Each point is reached from the start by the listed moves, each made once or not at all, plus a little noise. Say if it took an odd or an even number of moves. Then give how often each move was made.

Moves:
(1): [ 3.7 -0.2 -1.1]
(2): [-0.4  5.1 -0.9]
(3): [0.7 1.0 3.8]
Start: [-0.2 -1.0  2.9]
Points:
[ 4.3 -0.1  5.5] -> even (1, 0, 1)
[3.2 3.9 0.8] -> even (1, 1, 0)
[-0.2 -1.1  2.9] -> even (0, 0, 0)

Moves:
(1): [ 5.1 -1.9 -0.5  0.2  0.5 -0.1  0.0  1.2 -0.7 -0.8  1.2  0.3 -0.6]
(2): [ 0.0  4.0  0.6 -0.1 -0.3  0.3 -1.9 -0.4 -0.8 -0.6  0.5 -1.8 -0.3]
(3): [ 0.5 -0.7  5.1  0.0 -0.5  1.1  0.3 -0.7  1.1  0.4 -0.6 -0.5  0.2]
(4): [ 0.4  0.6  0.6  5.8  1.1 -0.3 -0.3  0.5  2.0 -0.9 -0.8 -2.7 -0.5]
(5): [-0.2  0.3  1.7 -0.3  4.9 -0.3 -1.5  1.1  0.7  2.2  1.8  0.9  0.5]
(6): [-0.4  0.7 -0.8 -0.5  0.9  4.7 -0.2  1.8 -0.7 -0.5  0.0 -0.2 -0.7]
(7): [-0.4  0.9  1.1 -0.1 -0.1  0.0  5.4  0.6 -1.6  2.7 -0.7  0.6  2.4]
(8): [-1.4 -0.4  0.7 -0.5 -2.1 -0.5  0.3  6.0  0.0  0.1  0.5 -0.8  0.1]
(9): [ 0.3  2.0 -1.5 -2.1 -0.7  0.4  0.2 -0.4  5.1  0.8  2.3  1.2  0.2]
(10): [ 0.5  0.3 -1.7  2.8 -2.3 -0.1 -2.4  0.4 -0.5  5.9 -1.9  1.7 -0.6]
(11): [-1.8 -1.5  0.2  0.8 -2.4 -0.2  0.0  0.0 -0.1  0.5  5.6 -1.0  1.6]
Start: [ 3.3 -1.1 -0.6  3.2 -3.0 -3.0 -0.6  2.3 -1.5 -1.5 -1.7 -0.7 -0.3]
Points:
[ 2.2  2.8  6.7  2.7 -5.7 -2.2  3.6  7.8 -3.4  1.3 -2.3 -3.5  2.0] -> even (0, 1, 1, 0, 0, 0, 1, 1, 0, 0, 0)
[ 1.7  0.3  5.4  4.6 -2.6  2.4  1.2 11.3 -2.3  9.1 -2.6  1.1  1.8] -> even (0, 0, 1, 0, 1, 1, 1, 1, 0, 1, 0)
[ 1.9 -1.9  0.4  9.9 -4.1 -3.3 -0.7  3.0 -0.1 -1.7  3.1 -4.7  1.0] -> even (0, 0, 0, 1, 0, 0, 0, 0, 0, 0, 1)
[ 8.2  3.0  4.2  3.1 -3.9 -2.1 -5.5  9.6  3.3  6.6  2.3  0.0 -0.7] -> odd (1, 1, 1, 0, 1, 0, 0, 1, 1, 1, 0)

Moves:
(1): [ 5.6 -1.7 -2.9  2.5  0.4 -0.9  0.7  1.1 -2.3  0.6  1.7  0.3 -0.3  1.3
 -0.8  2.1  0.2 -1.8 -0.3 -0.4]
(2): [-0.6  3.0 -0.5 -0.3  1.1  0.9  0.6  0.5  0.3  2.1  0.8  0.5  0.5 -1.0
 -1.4  0.3  1.4  0.0 -0.5 -1.5]
(3): [ 1.7  0.6  4.1  0.2  0.1 -0.6 -0.1  0.6  0.2  1.2 -0.1 -0.4 -1.2 -0.3
  0.5 -0.3  1.7  1.0  0.1 -0.2]
(4): [-0.6 -0.1  0.7  3.0  0.3 -0.1 -0.2 -1.2  0.9 -0.1 -0.2 -0.2  0.9  0.0
  0.6  0.2 -0.8 -1.1  0.3  1.8]
(5): [-1.8  1.9  0.7 -0.7  4.2  0.4 -1.0 -1.1 -1.1 -2.0  2.0 -1.1  0.9  0.7
  0.5 -0.9  0.7  0.0  1.1  0.7]
(6): [ 1.6  0.5  0.5 -0.7 -0.6  4.2 -1.0  0.5 -1.2 -0.3 -0.3  1.3 -1.3 -0.1
  0.7  0.1  0.7  0.2  0.0  3.0]
(7): [-0.3 -1.3 -0.6  1.3 -0.1  1.6  4.1 -0.7  0.2 -0.8  0.9 -0.5  1.0  0.6
  0.0 -3.1  0.2  0.3 -0.2 -0.7]
(8): [-1.5 -0.3  0.2  0.5  0.2  0.4  0.2  2.7  0.8  0.4 -0.5 -0.3  0.5 -0.4
  0.7  0.5  1.2  1.5  1.6 -0.3]
(9): [ 1.9  0.3  0.0 -1.0 -0.8 -0.1 -0.6 -0.4  4.0  0.3 -0.9  0.0  0.5 -0.1
 -0.7  0.5  1.3  1.0  1.4  2.2]
(10): [-0.3 -2.9 -0.5 -0.3  1.1  0.5 -1.0  0.7  0.3  2.9 -0.4 -0.7 -0.2  1.5
  1.0  1.2  0.9 -0.7 -1.0 -1.2]
(11): [-1.5 -0.3 -1.9 -0.6 -2.8 -1.2 -0.6 -0.3  2.3 -0.3  6.1 -0.3 -2.5 -1.2
  0.7 -1.4  0.1  0.2 -0.6  0.2]
(12): [-0.7 -1.6 -1.1  0.5  1.6 -0.5  1.0 -0.6 -0.2 -0.2 -0.7  3.9 -0.7  0.1
  0.2 -0.3  0.4  1.0  1.4 -0.3]
(13): [-0.7 -1.4  3.0 -1.1  0.1  0.6 -0.8 -1.2  0.9  0.3  2.4  0.3  5.2 -1.7
 -1.0  0.2 -3.4 -0.3  1.3  0.7]
(14): [-1.3  2.3  1.6 -1.4 -2.9 -0.1 -0.8 -0.2  0.7 -1.2  0.9  0.9  1.8  2.7
 -1.5 -0.2  2.7 -3.9 -1.3  2.1]
(15): [ 0.8  1.4 -0.5 -0.8 -0.2 -0.5 -2.0  0.7 -0.2  0.1 -0.3  1.3  1.2  1.6
  3.7 -1.9 -1.1  0.9  0.2 -0.7]
(16): [-0.5  0.7  1.7 -1.1  0.8 -0.3  2.0 -0.4  1.7 -0.5 -0.5 -1.0  0.2 -0.5
  2.2  4.2 -0.1 -1.8 -1.2 -0.8]
(17): [ 0.4 -1.4 -1.2 -0.7  0.6 -1.7  0.0  0.0 -0.9 -0.2 -0.8  0.5  0.4 -2.9
  0.7 -0.4  3.0 -0.1 -1.6  0.2]
(18): [-0.2  0.3 -0.4  1.3 -1.1 -0.2  0.6 -0.1 -2.2  0.7  0.5 -0.9  0.4  0.8
  0.5  1.7 -0.2  3.8 -1.1 -0.3]
(19): [-0.8  1.0  0.5 -0.2 -0.3  1.3  0.4 -1.4 -0.9  1.1 -1.1 -1.7  0.4 -0.8
  0.5  0.4  2.2  0.4  4.1 -0.8]
(20): [ 0.4  1.2  0.7 -1.1 -0.2 -1.0  0.6  0.5 -1.0  1.6 -0.4 -0.5 -0.6  0.3
  0.0  0.4 -0.8 -0.8 -0.1  2.5]
Start: [-1.8 -0.8 -1.9 -1.4  0.3 -0.4 -1.3 -1.1 -0.1 -0.2  2.2  1.1  2.4  1.1
 -0.7  1.1  2.6  1.3  0.5 -0.9]
Points:
[-4.4  2.2 -3.0 -5.1 -0.7  0.7 -2.3  1.0  8.2  5.9  5.4 -1.2  2.8  0.3
  6.0  5.0  8.5  2.8  4.5 -3.8] -> even (0, 1, 0, 0, 0, 0, 0, 1, 1, 1, 1, 0, 0, 0, 1, 1, 0, 0, 1, 0)
[ 1.7  1.5  2.3  1.1  3.7 -2.9 -1.8 -3.6  0.0  1.3  7.8  4.9 11.0  0.8
 -3.2  4.1  9.6  0.9  1.4  4.2] -> odd (1, 1, 1, 1, 1, 0, 0, 0, 1, 0, 0, 1, 1, 1, 0, 0, 1, 1, 0, 0)
[ 1.2  0.2 -4.4  0.5  5.7 -1.9  4.6 -1.7 -5.2 -0.7  5.6  2.8  4.4  6.0
  5.9  3.4  1.8  2.7  0.1 -0.9] -> even (1, 0, 0, 0, 1, 0, 1, 0, 0, 0, 0, 1, 0, 0, 1, 1, 0, 1, 0, 1)
[ 0.9 -3.7 -4.1 -1.7  0.9  3.5  2.5  1.4 -2.1  1.7  1.0  5.2  5.4  4.2
  6.7  3.7 12.9 -2.6  2.3 -0.8] -> odd (1, 0, 0, 0, 0, 1, 1, 1, 0, 1, 0, 1, 0, 1, 1, 1, 1, 0, 1, 0)
[ 2.6 -1.8 -0.9 -0.9 -3.6  3.7 -0.8  2.1  3.5  5.7 12.1  6.5  7.2  5.0
  2.1  0.5  8.7  4.6  1.4  1.6] -> even (1, 1, 1, 0, 0, 1, 1, 1, 1, 1, 1, 1, 1, 1, 1, 0, 0, 1, 0, 0)
[ 1.2 -3.7 -1.2 -0.8 -3.2  4.0  0.1 -4.5  5.9  1.6  9.8  4.6  8.7  4.4
  5.0  3.3  5.8 -4.3  4.6  4.5] -> odd (1, 0, 0, 1, 0, 1, 1, 0, 1, 1, 1, 1, 1, 1, 1, 1, 0, 0, 1, 0)
[-8.3  1.3  2.5 -2.5  5.5  1.4 -0.3 -1.1  3.3  0.8  6.4  0.8 14.7  1.7
  4.7  1.3  7.4 -4.0 -0.9 -0.6] -> odd (0, 1, 0, 1, 1, 0, 1, 1, 0, 1, 0, 0, 1, 1, 1, 1, 1, 0, 0, 0)
[-0.5  2.9  1.6 -1.6  1.1  3.4  3.2  2.8 -1.5  2.5  1.9  1.6  4.3 -1.0
  7.0  2.3  9.3  7.1 -2.3 -2.4] -> odd (0, 1, 1, 0, 0, 1, 1, 1, 0, 0, 0, 0, 0, 0, 1, 1, 1, 1, 0, 0)
[-2.4 -1.1 -7.8  2.3 -2.3 -2.2  2.3  0.7 -2.2  6.7  8.7  3.4  5.3  3.8
  4.2  0.6 12.1  1.0  1.3 -0.2] -> even (1, 1, 0, 1, 0, 0, 1, 1, 0, 1, 1, 1, 0, 1, 1, 0, 1, 1, 1, 1)

Moves:
(1): [ 2.4  0.0 -1.8  2.2 -0.4  1.1  0.2 -1.2  1.0  0.2  0.8  1.4 -0.5  0.1
  0.1  0.9  0.0 -0.9  0.6 -1.5 -0.2 -0.5 -0.4 -1.2]
(2): [-1.4  2.5  2.3 -1.7  2.0  0.5  1.3 -2.3 -2.0  2.0  2.3 -0.8 -1.0  0.2
 -2.8 -1.5 -0.8  1.8  1.3  2.4 -1.1 -1.2 -2.1 -1.5]
(3): [-1.4 -1.4  3.2  0.8 -1.2 -1.1 -1.7 -2.7  1.1  0.3 -0.7  0.7 -0.4 -1.2
  0.6  0.2 -1.7 -1.3  0.5  1.1 -1.2  0.6 -0.4 -1.9]
(4): [-2.8  3.0 -0.6  2.4  1.5 -1.1 -0.8  0.2  0.7 -0.7 -2.7  0.0 -3.0 -1.1
  0.8 -0.8 -4.3 -1.4 -0.4  0.6  1.5 -2.3 -0.2  2.1]
(5): [-0.9  1.6 -1.2 -0.8  4.3 -2.2  0.5 -1.8 -0.6 -1.0  2.6  0.3 -2.1 -1.9
  0.4  3.2  3.1 -2.3  1.8  1.4 -1.5  2.7 -0.1  0.0]
(6): [-2.6  1.5 -0.1 -0.4  2.1  3.4  2.6  0.6  0.3 -2.2  1.8  0.1 -1.2  1.7
  1.6 -1.5  3.8  0.1 -0.8  0.6  3.6  1.1 -3.0  1.2]
(7): [-0.2 -0.3  0.6  0.6  0.4 -1.7  3.1 -0.3  0.2 -0.1  1.0  0.9 -0.4 -0.3
 -1.1  1.4  0.9  1.2 -0.4  2.2  2.7 -1.9 -0.6  2.4]
(8): [ 0.9 -1.3 -0.1  0.6 -0.8  0.9 -0.9  3.2 -0.5  0.7  0.7 -1.4  0.4 -2.0
  0.4  0.1 -0.5 -1.0  1.9  1.6 -1.4  0.0 -2.4  0.6]
(9): [ 2.0  1.5  1.5 -0.6 -0.2 -1.0 -0.3 -0.4  1.4  0.0 -0.4 -1.5  0.9 -0.7
  0.3  0.8  1.1 -0.8 -1.9  0.4  0.6 -1.5 -1.6  0.0]
(10): [ 1.5 -1.0  0.8  0.3  2.8  0.6  0.1  0.0 -0.6  2.8  2.0  1.4 -2.8  1.3
  1.8  2.3 -2.8  0.5 -2.0  0.0 -2.2 -0.5 -0.6 -0.8]
(11): [-3.3 -1.0  0.6  1.1 -1.2  1.9 -0.1 -3.6  1.6  3.6  2.0  2.1  2.4 -2.7
 -2.0  1.0 -0.8  0.3 -0.2 -2.0 -0.4  1.6  0.7  2.4]
(12): [ 2.7 -1.4  0.8  0.0  1.0 -0.3  2.7 -0.7  0.7  0.9 -2.0  5.0  0.0 -0.4
 -0.3 -0.9 -1.0  2.1 -0.5  0.5 -0.8  3.3  0.2 -0.3]
(13): [ 0.0 -2.6 -1.0  0.6  0.2 -0.9  0.5 -0.9 -2.5  0.9 -1.4  0.4  3.1  0.2
  0.5 -3.2  0.2 -0.8  0.4  0.3 -0.9 -0.4 -0.7  0.5]
(14): [-1.6 -0.1 -0.5  2.3  2.1 -1.8 -0.2  1.5  1.7  0.4  3.0  2.4  1.2  2.4
  1.6 -2.0  2.6  2.1  1.2 -2.1  0.6 -0.5 -0.1 -0.3]
(15): [ 1.2  1.5  0.7 -0.4 -0.5 -0.1 -0.8 -1.8 -1.0 -1.2  1.2  0.8  0.4 -0.2
  2.9  0.0  0.2  1.5  0.7 -2.0 -0.7 -0.5  1.4  0.0]
(16): [-0.4  2.0  1.1  1.5  0.2  0.7 -0.7  0.1 -0.5  2.1 -2.8  0.9 -0.4 -1.4
  0.3  3.2  0.9  1.0  1.6 -0.5  0.0 -1.1 -1.3 -1.1]
(17): [ 0.0  1.7 -0.6  0.7 -1.7 -0.4  1.4 -0.2 -0.2  3.0  0.9 -0.5 -0.4 -1.4
  1.3 -0.8  0.0  0.3 -1.6  1.7  0.6  1.2  1.1 -0.7]
(18): [-0.1 -1.7 -1.4  1.8 -1.0 -0.9  0.7 -0.8 -0.3  0.9 -0.3 -3.4 -2.1 -0.1
 -0.7  2.2  1.8  5.5  0.5 -1.1 -1.7  3.1  1.7  2.1]
(19): [ 0.9  1.5 -3.0 -0.2 -0.8  0.2  0.9 -2.9  2.6  1.0 -1.7 -3.5  2.8  0.0
  2.0  1.1 -0.7 -1.8  4.7  1.2  0.1 -1.8  1.6  1.7]
(20): [ 2.2  0.3 -2.1 -0.8 -1.2 -0.4 -2.9 -0.5  1.2  0.3  0.7 -0.7  0.6  2.6
 -0.2  0.0  0.0 -0.3  0.9  0.9  1.7  0.1  0.1  0.4]
(21): [ 1.0 -1.4  2.6  0.3  3.3 -2.1 -1.4  1.0 -0.7  1.1 -0.7  1.1  0.6 -1.4
  1.0 -1.5 -2.6  1.1  3.1 -1.4  4.7  4.2  0.2 -2.1]
(22): [ 0.9  1.4 -0.3  0.8 -0.4  0.4  0.7  0.9 -0.7 -2.0  1.0  0.8  4.1 -0.1
  0.3  1.0 -2.1  0.8  0.0 -0.3 -1.9  0.7  0.1 -0.2]
(23): [ 0.1 -1.8 -0.4  0.0  1.8  0.9 -0.5  1.2  1.1 -0.3  0.6 -0.3 -0.7 -2.1
  0.1 -1.2  1.1  1.5 -0.2  2.2  0.3 -0.8  2.7 -1.7]
(24): [ 1.5  0.6  3.7  0.9  0.5  2.3 -0.3  0.3 -0.9  0.2  0.6 -0.9 -0.3 -0.6
  0.3 -0.5  1.1 -0.7 -0.4  1.5 -1.1  0.0  2.4  3.2]
Start: [-2.2  0.8 -0.7 -1.0  0.4  0.0  0.1  3.2 -3.2 -3.8 -0.4  0.4 -0.3  1.2
 -1.3 -1.0 -1.0  0.7  4.1 -0.9  1.2  1.9  3.3  0.0]
Points:
[ 2.3 -0.5  6.5  4.3 11.3  1.2  1.0 -2.1 -5.0  3.2  3.8  8.0 -1.5 -8.5
  2.6  8.0 -1.9 12.2  8.7 -2.5 -4.0 14.4 10.6  1.4] -> odd (0, 0, 0, 0, 1, 0, 0, 0, 0, 1, 1, 1, 0, 0, 1, 1, 0, 1, 0, 0, 1, 1, 1, 1)
[  2.2   7.1  -1.4   0.7   3.4  -2.5   1.1   1.7  -2.0   2.5  -1.8   0.2
   4.1  -2.0   1.3  -4.4 -13.1   2.5  13.5   5.9   4.5   6.0   2.0   0.3] -> odd (0, 1, 0, 1, 0, 0, 0, 1, 0, 0, 0, 1, 0, 0, 0, 0, 1, 0, 1, 1, 1, 1, 0, 0)
[-3.6  4.3 -0.7  2.1  6.2  4.8  4.8 -1.7 -1.9  4.8 11.8  0.4  8.7 -2.3
  7.1 -4.9  0.4  5.3  7.5  2.8 -1.5 -0.5  0.3  1.0] -> odd (0, 1, 0, 0, 0, 1, 0, 1, 1, 1, 1, 0, 1, 1, 1, 0, 1, 0, 1, 0, 0, 1, 1, 0)
[-0.1  6.7 -0.6  1.9  6.8  2.8  7.1  0.5 -1.3 -0.5  0.9 -2.9 -2.2  0.1
  2.2  1.8 -6.4  6.5  6.7  4.9 -2.0  2.5 -3.3  4.5] -> even (0, 1, 0, 1, 0, 1, 0, 1, 1, 1, 0, 1, 0, 0, 0, 0, 0, 1, 1, 0, 0, 1, 0, 0)
[-0.5  4.8  6.7  5.6  7.4  1.4 -4.2 -4.3 -4.3 -0.4 -1.6 -2.2 -4.7 -2.9
  3.6 -4.1  0.1  7.1 10.0  2.7  6.6  2.7  2.0 -0.2] -> even (1, 1, 1, 1, 0, 1, 0, 0, 1, 0, 0, 0, 1, 0, 1, 1, 0, 1, 0, 1, 1, 0, 1, 1)
[ 5.1  5.3 -0.3  4.2 12.3 -5.5  6.1 -3.7 -1.3  5.1  4.0  0.0 -8.2 -9.0
  5.2  4.4 -5.5  8.1 11.5  7.2  2.1  5.5  4.2  0.6] -> odd (1, 1, 0, 1, 1, 0, 1, 1, 1, 1, 0, 1, 0, 0, 1, 0, 1, 1, 1, 0, 1, 0, 1, 0)
